Each row of a before or after table is a point. The points were changed in one or more steps. Then noise was added and the rows were shuffled. The steps act on columns, c1 being the first. Write out the steps. A step turns or swaps two columns, mirrors them in a line or flattens them onto one, adds a multiple of one to another, or multiplies or shifts one. Angles are multiples of 10 degrees, from the lower column toward the higher: turns from -170 to 170, lines from 10 to 170 but not 90. Use the fewest steps. Two steps may share a column if one is a turn and the other turns, adds or multiplies; they go together, in the order done. Otherwise the lowest column goes first.
(in the rows, 100 means zero)

Before, 14 rows:
112,97
144,111
132,127
51,97
93,89
95,116
101,84
37,89
53,85
130,122
145,100
71,68
90,105
117,140
After, 14 rows:
64,78
144,130
93,96
130,134
87,61
100,112
91,112
68,67
148,141
109,143
88,64
116,89
108,55
112,101
Steps: turn c1 and c2 by -150 degrees

Before, 13 rows:
89,98,72
137,76,102
130,125,95
68,85,101
142,95,124
55,117,82
91,111,121
129,84,69
92,125,137
100,41,101
115,51,98
97,64,32
122,125,121
After:
65,123,123
131,151,101
94,74,141
112,151,97
69,90,120
79,138,102
101,86,120
129,62,81
84,129,72
111,98,71
63,90,98
135,95,100
119,128,31
Steps: turn c1 and c2 by 150 degrees

Before (14 x 6):
105,106,83,101,97,92
97,89,117,67,92,95
121,98,124,89,114,83
108,44,88,89,117,76
94,114,81,59,112,70
90,97,111,89,104,82
132,96,103,88,121,79
114,111,117,143,87,77
110,90,107,114,132,117
90,92,100,95,90,100
104,105,119,83,112,115
81,99,100,115,97,105
111,113,108,125,118,126
88,103,91,117,115,98
After (14 x 6):
102,146,115,101,110,101
114,95,97,84,153,90
92,154,85,106,146,106
120,161,87,145,61,89
97,141,93,117,196,102
98,138,136,87,76,102
124,147,125,106,141,88
107,153,86,89,94,93
108,164,111,58,136,97
83,147,87,111,91,110
96,156,126,101,138,103
94,142,100,99,69,106
134,147,109,94,163,79
96,162,90,125,159,102
Steps: flatten c1 and c6 onto the line at 150 degrees; shift c2 by 50; turn c3 and c4 by 40 degrees; multiply c5 by 3

Before (9 x 8):
150,56,109,110,82,80,150,98
138,51,111,82,114,55,121,119
107,73,79,114,122,101,137,101
109,125,131,116,104,151,152,132
90,116,72,118,99,156,65,97
81,119,131,107,98,134,132,89
80,80,79,135,70,88,117,134
113,137,57,124,93,88,104,92
78,125,83,171,106,127,68,103
After, 9 rows:
109,54,57,109,88,151,135,88
48,68,82,105,120,72,56,87
130,136,114,129,34,120,122,88
129,70,78,102,91,125,124,125
47,44,95,87,84,99,66,107
126,137,126,104,83,149,109,89
96,59,119,127,96,104,79,90
85,103,142,104,75,92,136,86
114,80,102,83,56,82,83,59
Steps: mirror c1 and c6 in the line at 80 degrees; turn c2 and c7 by 80 degrees; turn c3 and c8 by 150 degrees; turn c4 and c5 by -70 degrees

Before, 14 rows:
110,87,121,119,122,93,102,114,87
121,85,84,89,117,83,94,74,110
115,97,112,109,118,104,82,73,109
106,78,77,110,112,80,97,91,82
106,77,124,100,117,71,87,69,83
117,99,87,87,103,72,99,86,108
109,90,82,113,121,106,110,73,101
70,111,91,84,86,86,134,78,110
101,74,97,123,101,75,104,96,115
37,84,85,95,107,96,113,110,110
53,134,109,70,122,5,94,76,97
103,80,80,117,118,91,121,75,109
119,88,81,122,119,97,85,89,106
108,119,109,115,73,104,88,71,100
After, 14 rows:
103,38,78,161,113,81,91,92,82
101,36,95,173,103,111,107,94,71
103,42,81,167,116,106,120,75,91
106,47,124,171,122,86,100,112,97
78,73,94,136,84,108,136,76,87
112,54,109,162,121,109,82,71,100
101,36,127,152,114,80,85,67,65
113,50,80,175,121,105,90,89,96
58,47,84,144,106,109,118,110,96
106,81,109,166,72,99,89,69,104
116,46,86,136,116,112,91,75,82
71,94,108,118,122,98,92,76,6
111,57,88,136,106,109,97,87,70
107,46,84,161,120,103,111,69,108
Steps: multiply c1 by 0.7; shift c2 by -40; shift c4 by 50; swap c6 and c9

Before (13 x 12):
108,123,107,108,101,84,52,84,135,71,111,94
79,67,114,117,61,128,101,119,72,76,105,72
48,89,75,94,66,75,113,118,90,133,94,74
81,76,75,130,120,102,99,113,128,99,112,96
118,109,81,88,101,70,91,90,68,136,108,91
93,64,88,84,98,90,119,131,125,119,134,129
45,89,65,125,119,134,110,101,102,87,115,124
94,111,87,150,94,97,113,105,132,86,105,127
69,105,97,100,98,71,58,112,72,73,122,75
51,86,64,127,79,116,53,102,91,110,128,131
78,91,115,134,78,123,87,124,84,120,74,105
84,117,107,117,88,106,76,113,112,128,133,68
88,69,118,115,111,87,94,88,100,90,116,114
After (13 x 12):
83,130,86,116,115,79,105,96,101,75,112,145
121,143,119,149,73,125,90,125,93,36,127,161
88,137,103,109,63,146,112,62,75,44,107,103
110,80,83,140,103,73,75,100,126,84,112,122
121,121,112,129,99,56,73,93,79,23,122,105
94,79,101,95,97,49,84,120,75,163,104,123
108,118,106,133,82,136,118,73,90,88,74,139
81,130,135,74,95,84,98,91,119,110,139,157
124,147,124,85,59,62,102,106,96,56,91,103
126,101,109,129,91,109,101,84,110,101,133,99
125,151,122,110,106,151,127,134,99,1,114,156
108,102,109,124,87,94,149,103,122,81,107,157
94,132,126,120,111,102,124,118,121,71,113,131
Steps: add 1.5 times c1 to c10; turn c1 and c2 by -130 degrees; turn c3 and c5 by 20 degrees; turn c3 and c8 by -120 degrees; turn c4 and c7 by 50 degrees; multiply c6 by 1.6; multiply c9 by 0.7; shift c12 by 30

Before (10 x 14):
102,86,104,106,106,114,85,119,115,82,106,88,116,127
96,63,106,102,93,112,92,113,76,101,80,133,86,93
93,102,112,91,102,78,88,122,96,124,129,67,62,100
114,59,109,98,88,130,122,108,121,95,104,137,111,96
114,95,117,94,107,90,88,94,117,52,96,55,64,78
73,103,96,124,74,110,107,101,95,110,96,97,88,123
89,81,106,100,99,136,100,76,75,93,108,122,109,119
72,75,104,113,120,103,110,96,111,112,105,100,105,94
64,142,72,102,113,108,95,115,120,94,101,60,63,102
46,102,66,110,90,85,109,138,154,80,137,111,103,88
After:
120,82,105,123,99,136,40,104,75,93,106,122,109,120
194,109,99,64,89,86,49,84,154,80,128,112,103,87
129,145,92,86,112,108,35,95,119,94,130,59,62,101
106,86,103,82,107,114,25,90,116,82,95,88,117,125
76,64,107,87,93,114,31,97,76,101,115,134,86,94
145,99,100,77,104,79,28,105,97,124,92,66,63,100
117,103,100,104,74,111,47,76,96,110,125,96,89,123
83,92,101,106,107,90,28,107,117,50,90,54,64,78
131,76,105,106,119,103,50,87,112,113,122,100,106,95
94,60,108,92,88,130,62,102,122,96,87,137,111,95
Steps: turn c1 and c11 by -120 degrees; multiply c1 by 1.6; flatten c2 and c3 onto the line at 170 degrees; mirror c4 and c8 in the line at 140 degrees; shift c7 by -60

Before (14 x 18):
95,100,95,110,90,99,75,93,97,98,93,118,87,92,88,74,69,84
101,95,89,91,69,100,132,119,85,109,103,105,92,102,119,71,148,92
77,118,89,112,68,67,143,85,70,59,79,119,132,123,168,102,91,109
77,100,95,98,61,101,124,140,92,158,102,60,54,114,134,109,80,115
125,137,110,117,95,114,107,107,83,86,81,93,133,109,105,26,95,110
84,64,116,81,102,102,127,75,112,89,122,96,93,101,105,75,114,140
101,129,91,76,80,51,110,130,113,112,58,94,116,92,98,17,53,110
125,116,114,114,34,94,125,80,110,142,101,147,158,107,101,40,95,105
128,96,116,74,76,126,110,102,117,131,90,84,89,97,69,127,99,85
109,122,42,116,115,72,123,88,116,47,75,128,97,103,151,74,93,144
110,145,123,108,74,56,108,75,110,90,74,118,59,83,115,94,107,43
102,134,81,91,96,103,128,90,70,114,111,88,83,101,97,109,143,105
110,108,87,144,42,95,79,121,115,94,137,83,106,67,66,34,86,136
123,105,64,102,98,120,130,86,106,129,102,76,110,115,101,82,100,60
After, 14 rows:
79,105,33,101,112,119,131,85,105,126,103,15,104,115,91,81,101,60
76,116,84,112,62,93,123,78,110,169,100,87,94,108,88,17,94,107
96,133,50,92,104,104,130,89,70,114,111,28,107,112,103,118,145,105
78,137,79,118,89,116,107,108,83,91,82,34,123,89,83,23,95,111
140,99,67,98,94,101,124,140,93,169,101,0,129,115,55,137,80,116
159,119,61,110,53,68,143,85,70,82,80,59,76,103,7,83,91,107
119,123,12,118,85,73,123,88,117,46,75,68,118,78,20,82,92,142
98,145,93,108,72,55,107,75,110,105,73,58,134,56,73,124,106,43
118,64,87,81,96,100,127,74,113,89,122,35,122,122,98,87,115,141
72,108,56,144,48,95,78,122,114,124,137,23,139,104,145,46,86,135
57,98,85,73,94,126,109,103,118,140,89,24,93,87,139,128,97,85
110,95,59,91,75,100,133,118,83,124,103,45,123,104,71,82,148,92
98,100,65,112,91,99,76,94,98,103,94,60,126,85,119,90,70,84
98,130,59,76,88,50,109,129,113,121,58,32,140,49,102,25,53,110
Steps: multiply c15 by 1.6; turn c1 and c15 by -160 degrees; shift c3 by -30; turn c5 and c10 by -30 degrees; add 1 times c11 to c14; shift c12 by -60; mirror c13 and c16 in the line at 110 degrees
